Rows are points. To make a cloud, some directions were put in groups of two or more. Within a group, all points are equally far from the middle, so they leave a hole (a ring in 2 directions, a hollow ball in 3). The other directions are filled evenly. Then the cloud was stretched, turned, moved and blurred a little. Count the holes, and give their numbers of directions, smallest first.

Cloud:
[[ 42  54]
 [ 35 -51]
 [-49  25]
 [ 31  59]
 [-33  51]
 [-51   7]
 [ 53 -37]
 [-35 -37]
 [ 43 -46]
 [ 38 -49]
 [-42  39]
 [-48 -16]
 [ 12 -56]]
Holes: 1 (2)

Cloud, 14 rows:
[[-42  43]
 [ 25  53]
 [-54 -20]
 [ 48 -42]
 [ 19  55]
 [-26 -51]
 [-59   8]
 [-58  16]
 [ 59  17]
 [-57  20]
 [ 12  57]
 [ 37 -51]
 [-22 -52]
 [-28  53]]
Holes: 1 (2)

Cloud (22 x 3):
[[  3 -66  18]
 [ 15 -56 -28]
 [ 48  46  10]
 [-13  26 -73]
 [-29  62 -41]
 [ 36 -55  19]
 [-30  70   9]
 [ 18 -58 -23]
 [-27  71   1]
 [-14  72  11]
 [-68  15 -46]
 [ 30  51  42]
 [-17  62  40]
 [ 33  23 -55]
 [ 18 -39  63]
 [-37 -58  11]
 [-22  43  60]
 [-26 -29 -64]
 [ 54  39  14]
 [ 40  55   8]
 [ 16 -44 -46]
 [-78  -4   0]]
Holes: 1 (3)

Cloud:
[[-34  -2  64]
 [ 22  52 -28]
 [-11  47  -7]
 [ 62 -27  31]
 [  8 -62 -38]
 [-44  -3  23]
 [-40 -11  60]
 [ 23 -95  39]
 [-19 -42 -60]
 [ 25 -61 -38]
 [ 41 -43 -58]
 [-43 -26 -11]
 [ -9  42   5]
 [-45 -18 -10]
 [ 55  -4  30]
 [-45 -17  -8]
 [ 25  48 -20]
 [  2  12  77]
 [ 64 -42  44]]
Holes: 1 (2)

Cloud, 28 rows:
[[ 47 -39  15  37]
 [-34  35 -12   0]
 [-33 -36 -33 -13]
 [ 43  23  55  38]
 [  6 -52  46  43]
 [-49  -2  32 -42]
 [-23 -30 -36 -28]
 [-38  15  38 -44]
 [  9  13  -8  63]
 [-28 -24  24 -58]
 [  9  39  44 -44]
 [ 42 -28  17 -48]
 [ 20 -23  87 -22]
 [-12  20 -46  -3]
 [-36  20  15  43]
 [ 62  -6   7 -34]
 [-20   1  58  59]
 [  6 -14 -34 -51]
 [-35  -7  54  56]
 [-23 -30 -34 -32]
 [ 68   6  13 -19]
 [ 16 -15  95  16]
 [-51  -2  37  42]
 [  2 -26 -16 -57]
 [-14  19 -46   6]
 [-43 -22  45  47]
 [-18 -38 -35  28]
 [  5  17  42  63]]
Holes: 2 (2, 2)

Cloud:
[[ 56   9  -1  -3]
 [ 42  33  11  59]
 [-16 -24  18 -72]
 [-70  -4  21 -58]
 [-13  36 -33 -19]
 [ 45 -45 -23 -21]
 [ 41  40  23  37]
 [-50 -42 -29 -42]
 [-17  36  24  30]
 [ -5 -13 -52 -41]
 [ 27  24 -32  -6]
 [-54  41  11  40]
 [ 25  19   3  54]
 [ -3 -19  43  29]
 [-54   6 -26 -22]
 [-30 -24  24   3]
 [  9   3 -10   7]
 [  5  36  28 -48]
 [-44 -19 -61   6]
 [-11  50  22  12]
 [-12  41 -26 -47]
 [-49  47  12 -67]
 [-43  28   2 -64]
 [ 24 -32  28 -26]
 [-11  -5 -23 -95]
 [ -8  13  -5  18]]
Holes: 0

Cloud (53 x 6):
[[ 31  18 -38 -18  24 -56]
 [-33  34  10  68 -60 -44]
 [-35  -6 -45  15  29 -21]
 [-43 -30  24  64 -27 -35]
 [ 33  41 -11  53  28  -1]
 [  9 -48  21  -9 -48  -9]
 [ 39  57  38 -35 -14 -28]
 [-24  51  44  57 -49 -45]
 [-47 -36  14  55   9 -23]
 [-16  61 -19  50  14 -46]
 [  5 -42  33  33  35 -57]
 [-30  67 -14 -10   8 -11]
 [-52 -11  39  22  47  -4]
 [  9  10 -42  58  -1  -5]
 [  6   2  77   4 -19  40]
 [-16 -15 -40  -7   0  22]
 [-68 -18   3  28  -2  17]
 [ 22 -50  43  29 -14 -26]
 [-39 -19  18  49 -56 -52]
 [-60 -32  18 -46   1 -16]
 [-21  10 -43  58  10 -31]
 [-21 -42  20 -61 -27 -15]
 [ 29  54 -27  55 -22 -43]
 [-57  22  22  15 -74 -23]
 [  4  -8 -25  32 -38 -80]
 [-56  -3 -14   5  38 -31]
 [ 63  26  18  21   6 -58]
 [ 10  31  81 -22 -17 -49]
 [ 26  -8 -13  30 -60 -12]
 [ -5  82   7  24   7 -41]
 [-22  10  70  13  12  46]
 [-31  28  82  -8 -41 -23]
 [  6  24  58   4  64 -22]
 [ 62  15  11  36   9 -45]
 [ 28   2  53   9  42 -68]
 [  2  11  71 -57  13  -7]
 [ 14 -39   5 -32  29  11]
 [-30   8  72  61 -45 -13]
 [ 23 -23  -9 -23  50 -47]
 [-44  13  19 -20  -6 -80]
 [ 48  30  -8 -27  28 -47]
 [ 39  74  30  42 -18 -41]
 [ 51  10  56  51   2 -31]
 [ 14  74  26  38  26 -35]
 [  1  49  12  76 -57  -4]
 [-20  36   2  14   3  52]
 [-48 -19   0 -26 -66 -27]
 [-20  -3 -10  -6   8 -95]
 [-28  38  -3  32 -83  -4]
 [  0  22  66  -3  19 -75]
 [ 11  18  64  31 -30  43]
 [ 27  11  55   3  50 -60]
 [ 10 -55  50   6  12   9]]
Holes: 2 (3, 3)
